Rows are points. Two turns around zero, p and q, are shown by what they do to some points. Where does a point land after both, in the order given? Backwards means that the second turn is done in reverse. Each puzzle has new turns, and all numbers are rounded.
(in the rows, 128 means zero)

Turn p:
[152 139] -> [150 142]
[144 142] -> [142 144]
[148 160] -> [143 162]
[100  81] -> [107  78]
[ 95 117] -> [ 97 113]
Turn q:
[175 131] -> [175 135]
[100 108] -> [102 106]
[109 145] -> [108 144]
Where do these land?
p, then q backwards: [151  76] -> [154  77]
q, then p: [ 97 143] -> [ 95 136]
p, then q backwards: [120 142] -> [119 141]
p, then q: [144 151] -> [139 154]

Turn p:
[123 163 157] -> [106 124 168]
[137 145  87] -> [152 166 130]
[150  96 106] -> [162 123  99]
[102 108 162] -> [ 92  99 115]
Turn q:
[154 117 169] -> [161 117 163]
[135  89 134] -> [115 104 157]
[154 100  94] -> [111  81 118]
[132 181 112] -> [150 148  81]
[ 97 146 137] -> [123 165 126]
[ 96 136 122] -> [109 155 122]
Where do these land?
q, then p: [137 149  86] -> [145 162  99]
q, then p: [137 168 126] -> [162 149 137]
p, then q: [101  96 132] -> [ 90 126 110]
q, then p: [136  98 168] -> [117  81 144]

Turn p:
[ 78 128 122 106] -> [ 99 169 134 106]
[162 128 117 108] -> [160 116 151 124]
[149 136 149 183] -> [129  95  88 164]
[ 91 108 150 103] -> [ 85 147 153 123]
[170 101 111 149] -> [149  77 123 116]
[118 167 119 119] -> [147 164 119 135]
Turn q:
[136 158 138 160] -> [154 153 121 155]
[138 106 128  57] -> [ 92 120 120  63]
[156 133  87 146] -> [ 94 145 120 164]
[111 115 152 161] -> [162 103 128 147]
[ 98 128 135 116] -> [139 119 153 111]
Where do these land?
q, then p: [153 103 131 144] -> [126 117 110  95]
p, then q: [136 105 130 109] -> [144 113 119 108]
q, then p: [149 128  84  98] -> [ 99 176 117 122]
q, then p: [ 65 151 122 136] -> [116 106 148 188]
p, then q backwards: [137 153 173 153] -> [148 121 108 178]

Turn p:
[154 138  90  92 140 155] -> [127 136 172 144 148 170]
[136 144 140 146 119 144] -> [140 146 115 147 135 119]
[108  98 140 121 122 130] -> [106 103 126 133 115 113]
[170 125 133 103  94 131] -> [112 161 138 150  96 152]
[ 92 167 123 116  92 121] -> [102 134  80 124 152 154]
[ 78  92 100 158 143 104] -> [146  58 111 101 124 120]
[159 133 170 161 186 110] -> [166 159 153  97 126  69]
Turn q:
[123 109 100 115 136 128] -> [121 130  98 131 147 137]
[133  96 144 159 157 146] -> [132  81 135 157 130 146]
[167 134 146 134 151 117] -> [150  94 126 112 106 115]
[110  69 103 140  93 131] -> [ 67 123 113 159 157 128]
[140 150 168 149 176  95] -> [183 104 132 144  84 110]
[129 203 120 108  96 127] -> [135 187 148  78 102 127]
[113 173 105 110 108 135] -> [128 179 132 100 124 142]
[109  90 138 109 107 144] -> [107 127 139 144 173 118]
Where do these land?
q, then p: [175 143 167 124  79 134] -> [ 62 133 120  96 104 109]
q, then p backwards: [112  78 100 111 154 104] -> [ 87 154 134 157  96 157]
q, then p: [ 99 170 166 151 137 115] -> [138 181  97 146 104 115]
p, then q: [126  94 114 113 161 149] -> [135  98 149 158 138 101]
p, then q: [147 122 107 170 151 141] -> [123  83 126 104 110 110]
q, then p backwards: [102 135 139 103  73 134] -> [145 154 165  93 157 140]
q, then p: [135 153 104 125 142 119] -> [124 138 132 143 133 162]
